Every row gives one point. Each copy is the shape, with its points in the same order, turned, moved and blurred by noise. Some copies are also mirrored. Which?

Shape, 7 rows:
46,26,20
55,-22,-49
-19,-11,39
-24,-24,-17
26,48,17
9,-14,22
24,-30,-36
Copy 1, 7 rows:
22,51,33
61,-21,24
-46,17,24
-16,-23,-5
15,67,1
-11,21,32
33,-28,20
Copy 1 is: only turned
Copy 2:
54,3,-17
-8,17,-73
13,-42,23
-33,-9,-3
55,17,7
13,-29,-4
-25,0,-48
Copy 2 is: only turned
Copy 3:
-34,-38,16
31,-34,-34
-18,26,53
9,39,3
-58,-28,11
-3,-4,39
30,-2,-20
Copy 3 is: mirrored
Copy 4:
26,5,-63
82,-22,2
-26,-27,-23
-9,-24,24
11,29,-55
2,-30,-27
50,-28,18
Copy 4 is: mirrored

Shape (6 x 3):
22,30,64
-49,17,-31
20,13,-57
14,-8,-40
-21,-19,14
-32,26,18
Copy 1:
48,65,11
-38,-9,26
-32,-3,-46
-9,-16,-35
26,-16,19
1,25,36
Copy 1 is: only turned
Copy 2, 6 rows:
-36,-47,31
5,49,-30
60,-5,-36
59,4,-7
8,24,33
-19,19,-3
Copy 2 is: mirrored

Shape:
18,-45,-25,-9
-36,15,3,10
-27,-48,22,-13
-34,23,27,-11
-37,31,-23,-1
-40,-10,-13,-4
50,-49,47,28
45,62,23,1
-8,-44,-23,14
-34,-49,-8,-14
Copy 1, 10 rows:
37,-38,-9,9
-6,29,-36,-15
-19,-37,-38,-13
-20,23,-28,-43
18,45,-39,-20
5,6,-51,-11
-30,-42,46,22
8,48,54,-43
15,-25,-31,29
4,-33,-54,-6
Copy 1 is: only turned
Copy 2, 10 rows:
19,-56,4,16
-31,9,-12,37
-1,-24,37,61
-49,15,16,29
-48,-5,-32,26
-22,-19,-8,47
59,-3,53,-7
-34,22,12,-57
24,-38,-13,37
2,-42,8,63
Copy 2 is: only turned

Shape (12 x 6):
22,-1,-24,15,51,47
49,-21,-32,17,28,10
-18,75,11,-17,6,8
-65,45,35,-44,-36,14
-8,23,4,-44,-7,-25
18,-21,-47,32,-8,-28
6,-24,-41,4,47,0
13,12,-41,-22,11,36
-6,46,2,-49,14,-26
1,-26,-21,41,20,-32
30,-43,27,-18,-40,-50
19,-12,12,-58,-23,-52
Copy 1, 12 rows:
54,-9,30,-57,26,7
62,-14,-3,-33,23,-29
-3,62,35,-18,-18,43
-52,37,12,9,16,87
-26,27,-14,-4,-9,12
52,-29,-31,12,1,3
43,-30,-16,-55,1,13
30,20,-8,-45,42,16
-21,52,-3,-23,-22,15
38,-48,0,9,-17,2
-39,-27,-16,33,12,-37
-51,7,-37,-5,-3,-24
Copy 1 is: mirrored
Copy 2:
73,-55,14,-16,26,-15
65,-12,6,-42,-1,-11
-1,-16,3,64,34,-6
-61,-53,-3,64,10,21
-36,-5,10,13,3,-10
34,5,-39,-26,-35,-28
39,-35,2,-33,-3,-43
24,-33,-15,-18,46,-7
-35,1,27,21,26,-25
40,-20,-12,-13,-49,-42
-28,8,14,-38,-66,28
-50,13,18,-28,-20,6
Copy 2 is: only turned
Copy 3, 12 rows:
-33,-7,-3,-53,4,-30
-8,-15,-36,-45,-27,-26
12,10,41,29,45,-25
19,22,73,42,41,46
38,-15,2,32,20,23
-8,17,-62,8,-34,3
-26,-26,-36,-25,-1,4
12,11,-5,-45,25,-13
33,-29,16,36,32,-1
-31,-12,-42,17,-38,11
54,-14,-9,22,-71,38
67,-38,-15,21,-12,44
Copy 3 is: mirrored
Copy 4:
-1,-62,6,10,66,17
41,-61,16,-1,34,12
-36,28,18,3,22,55
-46,72,-32,14,2,29
-5,37,12,-26,7,12
61,-24,25,35,1,-5
15,-34,25,10,50,-22
23,-8,-14,3,66,26
-21,28,30,-29,21,19
26,-44,23,35,-10,-23
42,-4,-20,-34,-60,-14
18,30,1,-52,-23,-20
Copy 4 is: only turned

Shape (9 x 6):
5,6,-65,32,-46,-9
-33,13,35,12,36,25
6,-40,-40,19,-17,-39
21,-3,45,0,13,37
33,41,25,49,41,-9
7,-34,-48,-18,53,8
-4,-34,38,30,-22,37
-12,-14,16,-2,28,46
12,-4,36,-64,-2,37
Copy 1, 9 rows:
-77,-15,-32,-18,-1,37
10,22,23,-10,-25,-49
-54,-51,9,17,-1,28
24,32,40,-8,6,0
-14,15,11,-7,54,-49
-3,-63,28,-50,-13,4
-30,39,53,12,-21,16
10,10,42,-32,-25,-15
58,21,11,-16,-19,37
Copy 1 is: only turned
Copy 2 (9 x 6):
-42,-55,-1,10,-15,-39
35,19,-1,36,4,47
-2,-11,4,4,-42,-55
15,35,-7,-21,11,37
-28,44,-52,31,-16,32
52,-1,-43,12,10,-48
19,-2,19,-33,-29,38
47,6,-10,-2,13,29
31,41,31,-28,58,7
Copy 2 is: only turned
Copy 3:
-10,-9,-32,65,-51,3
28,-62,41,-22,0,39
-21,-2,-4,41,-6,-29
63,-34,-2,-32,9,25
18,-60,-12,-53,-52,-2
-13,23,49,-16,-8,-14
64,-41,4,24,16,4
41,-20,44,-12,7,25
42,2,-2,-28,44,59
Copy 3 is: only turned
Copy 4 (9 x 6):
-27,41,44,35,-14,42
-15,3,-15,-48,5,-47
-3,-5,38,43,-43,12
7,-15,-36,-4,33,-30
-33,-47,19,-41,37,4
-56,-14,6,46,-27,-54
23,6,-46,-5,-10,4
-21,7,-35,-7,1,-44
24,16,-23,27,46,-72
Copy 4 is: only turned

Shape, 12 rows:
-24,-53,-44,-24,6,-2,38,37
-38,30,-29,11,-27,14,-22,-7
32,-54,-10,-24,-14,23,-56,30
24,12,13,-5,-32,16,32,23
-17,7,-53,-36,6,22,-44,-4
38,39,37,12,-22,34,21,-28
-11,-35,-4,0,11,1,19,-46
19,41,-51,10,16,-6,-50,-37
9,-9,-25,-13,41,43,-33,36
-18,-44,41,15,61,-21,39,-30
-18,-1,-21,-21,5,0,9,-46
-28,27,-37,-60,-34,-21,-57,0
Copy 1, 12 rows:
-4,-23,-22,-33,-66,-2,6,53
65,39,0,-25,-1,-15,1,10
1,-32,16,-46,6,42,60,1
20,-22,36,16,-32,-18,-4,-11
23,40,-4,-70,-17,23,11,-1
20,2,56,29,14,-4,-42,-29
-5,-7,-26,-10,10,14,-44,27
22,77,-11,-10,10,44,3,-22
-17,30,39,-48,-16,23,30,28
-63,-8,-24,17,22,-20,-43,55
14,16,-24,-26,-5,5,-45,5
42,33,-35,-70,-14,-13,26,-48
Copy 1 is: only turned
Copy 2:
-26,19,-58,-3,-39,30,-27,-8
32,-2,47,-20,-23,29,29,5
28,17,-10,39,-22,10,-44,65
-26,24,6,3,19,-6,26,31
24,3,38,-21,-28,50,-40,20
-30,5,68,31,42,-22,26,20
-15,-32,14,30,-18,-11,-13,-27
41,-15,74,-36,12,-1,-35,7
33,17,5,16,18,54,-47,15
-20,-59,-32,48,19,-24,-23,-50
-22,-33,37,-3,-32,7,-14,-17
17,-37,43,-42,-47,48,-6,60
Copy 2 is: mirrored
Copy 3:
-1,-20,-6,-52,-31,-1,34,6
-36,42,54,20,-34,1,-16,-4
-16,-5,23,-27,66,-40,-17,2
-37,23,-16,26,16,9,16,17
-22,27,64,0,-15,-57,1,-17
-37,28,1,91,24,5,3,33
27,-15,6,32,-30,-13,-6,31
23,52,80,49,-3,-25,-8,-27
-29,-27,59,3,21,-15,24,-27
37,-69,-23,50,-34,18,-5,4
14,12,18,30,-43,-30,-4,15
-27,60,31,-7,-24,-68,-31,-49
Copy 3 is: only turned
Copy 4:
-25,43,-1,54,-37,-7,56,-34
-34,-32,20,2,-16,4,37,46
43,-21,-31,43,-15,-54,35,-6
-14,33,-7,-21,-5,-40,18,18
-31,-46,-17,57,-19,-1,27,29
-19,10,-7,-57,-18,-45,-35,39
-22,-4,22,9,-49,-3,-19,-37
-25,-46,33,52,-10,-25,-31,66
20,8,-31,56,-43,-6,18,48
7,44,24,7,-44,39,-46,-51
-50,-22,9,21,-22,2,-14,-7
-43,-58,-20,40,41,-7,38,21
Copy 4 is: only turned

Shape, 13 rows:
9,29,91,49,7,0,-7,46,-15
25,-19,-13,-10,7,9,13,-19,44
-28,-37,-47,-24,-30,18,-25,35,39
6,-4,49,32,3,67,35,-26,-15
12,12,21,50,-18,23,19,-27,-46
5,30,58,25,-36,16,64,-20,-8
31,46,24,-10,50,17,45,41,-36
-18,-49,-3,-41,0,-10,-29,22,17
7,-3,-12,-35,-4,10,-29,-28,17
-48,-12,-29,-33,0,-31,-28,10,0
-64,-23,-9,-6,31,-22,-19,14,25
-30,-54,-11,-62,5,-18,-17,20,2
-13,-48,10,18,12,-48,-13,47,-1
Copy 1 (13 x 9):
-46,3,30,29,-52,-54,-36,-66,-36
33,-18,26,5,1,22,18,9,6
41,-47,-46,-26,-19,-27,25,27,17
-35,-49,27,70,20,2,-23,-29,-20
-17,-11,-11,61,19,5,-15,-56,-48
-42,-35,31,30,18,4,19,-85,-25
-11,-9,43,-23,17,-3,-82,-53,-24
36,-32,-2,-24,-17,-48,18,33,-30
20,-28,0,-10,-13,26,19,24,-41
9,-1,-34,-46,6,-32,23,28,-36
-9,12,-9,-21,5,-57,22,41,-7
37,-37,0,-41,11,-53,23,40,-36
40,23,-1,-4,-12,-80,8,-6,-19
Copy 1 is: mirrored
Copy 2, 13 rows:
-24,-30,87,68,-1,-15,11,-23,55
-23,-44,-23,-9,-20,-10,28,-3,-24
31,-56,-15,-56,28,22,-3,4,7
-82,-5,32,32,-5,34,29,17,13
-24,23,41,49,-15,35,38,18,0
-58,-1,62,44,-5,30,29,-35,-31
-46,32,45,4,-52,-31,-17,-36,33
14,-38,-7,-39,44,-31,18,2,17
-2,-15,-44,4,15,-3,23,-14,4
40,-7,-10,-18,46,-24,-18,5,-7
15,-38,5,-7,42,-35,-36,31,-7
14,-15,-7,-53,56,-42,13,3,6
36,-40,53,-10,17,-49,18,25,12
Copy 2 is: only turned
